Every row gives one point. Each copy is the shape, with its points in the same order, stretched, turned, moved and blurred by noise. Is it also mirrored, or only turned?

Shape:
[[-0.13  0.11]
 [-0.34 -0.30]
 [-0.37  0.62]
 [ 0.42  0.17]
 [-0.66 -0.36]
 [ 0.43 -0.59]
 [ 0.26  0.36]
 [-0.21  0.25]]
Copy 1, 8 rows:
[[ 0.14 -0.03]
 [-0.07  0.31]
 [ 0.51 -0.12]
 [-0.03 -0.49]
 [ 0.13  0.54]
 [-0.51 -0.08]
 [ 0.06 -0.38]
 [ 0.21 -0.06]]
Copy 1 is: only turned
Copy 2:
[[-0.13 -0.39]
 [-0.68 -0.66]
 [ 0.45 -0.88]
 [ 0.13  0.18]
 [-0.82 -1.01]
 [-0.70  0.37]
 [ 0.26 -0.12]
 [-0.01 -0.67]]
Copy 2 is: mirrored
Copy 3 (8 x 2):
[[ 0.15 -0.04]
 [-0.24 -0.42]
 [ 0.93  0.00]
 [ 0.17  0.59]
 [-0.26 -0.66]
 [-0.66  0.21]
 [ 0.53  0.45]
 [ 0.41  0.05]]
Copy 3 is: mirrored

Shape (8 x 3):
[[ 0.32  0.34 -0.39]
 [-0.21  0.36 -0.66]
 [ 0.24 -0.12 -0.47]
 [ 0.50 -0.54  0.15]
 [-0.73 -0.26 -0.39]
 [ 0.04 -0.35  0.61]
 [-0.29  0.23 -0.37]
 [-0.28 -0.05  0.46]]
Copy 1, 8 rows:
[[-0.17 -0.70 -0.45]
 [ 0.34 -0.56 -0.65]
 [ 0.10 -0.74 -0.08]
 [-0.15 -0.28  0.47]
 [ 0.89  0.06 -0.28]
 [ 0.01  0.56  0.24]
 [ 0.37 -0.25 -0.50]
 [ 0.20  0.63 -0.13]]
Copy 1 is: mirrored
Copy 2:
[[-0.72  0.26 -0.44]
 [-0.53 -0.28 -0.73]
 [-0.54 -0.07  0.16]
 [-0.06  0.29  0.89]
 [ 0.38 -0.77 -0.07]
 [ 0.65  0.30  0.50]
 [-0.17 -0.25 -0.54]
 [ 0.66  0.12 -0.07]]
Copy 2 is: mirrored
Copy 3, 8 rows:
[[ 0.07 -0.64  0.16]
 [-0.24 -0.71 -0.53]
 [ 0.41 -0.33 -0.21]
 [ 0.78  0.39  0.27]
 [-0.19 -0.09 -0.92]
 [ 0.31  0.82  0.36]
 [-0.30 -0.41 -0.40]
 [-0.14  0.55  0.18]]
Copy 3 is: mirrored
Copy 4, 8 rows:
[[-0.38 -0.42 -0.02]
 [-0.01 -0.77 -0.36]
 [ 0.00 -0.38  0.27]
 [ 0.06  0.32  0.48]
 [ 0.76 -0.39 -0.40]
 [ 0.15  0.66 -0.11]
 [ 0.09 -0.44 -0.36]
 [ 0.19  0.41 -0.49]]
Copy 4 is: mirrored

Shape, 7 rows:
[[ 0.61  0.63 -0.23]
 [-0.04 -0.15  0.13]
 [-0.47 -0.07 -0.21]
 [-0.12 -0.35 -0.05]
 [-0.19  0.25  0.13]
 [-0.03 -0.34  0.08]
 [ 0.49  0.55 -0.72]]
Copy 1:
[[ 0.47 -0.05  1.06]
 [-0.19  0.29 -0.16]
 [ 0.13  0.04 -0.54]
 [-0.06  0.48 -0.31]
 [-0.20 -0.18  0.06]
 [-0.19  0.53 -0.22]
 [ 0.93  0.08  0.85]]
Copy 1 is: mirrored
Copy 2, 7 rows:
[[ 0.50  0.25  0.67]
 [-0.12  0.20 -0.23]
 [ 0.36 -0.03 -0.40]
 [-0.08  0.30 -0.59]
 [ 0.23 -0.10  0.13]
 [-0.20  0.31 -0.50]
 [ 0.80  0.37  0.38]]
Copy 2 is: mirrored
Copy 3:
[[-0.57 -1.11 -0.19]
 [ 0.26  0.15  0.12]
 [ 0.12  0.18  0.73]
 [ 0.50  0.13  0.36]
 [-0.29  0.11  0.26]
 [ 0.50  0.21  0.22]
 [-0.41 -1.38  0.17]]
Copy 3 is: only turned
Copy 4 (7 x 3):
[[ 0.18  0.39 -1.13]
 [-0.12 -0.03  0.14]
 [-0.17  0.48  0.18]
 [ 0.03  0.08  0.37]
 [-0.35  0.23 -0.17]
 [-0.02 -0.11  0.30]
 [ 0.36  0.86 -1.13]]
Copy 4 is: mirrored
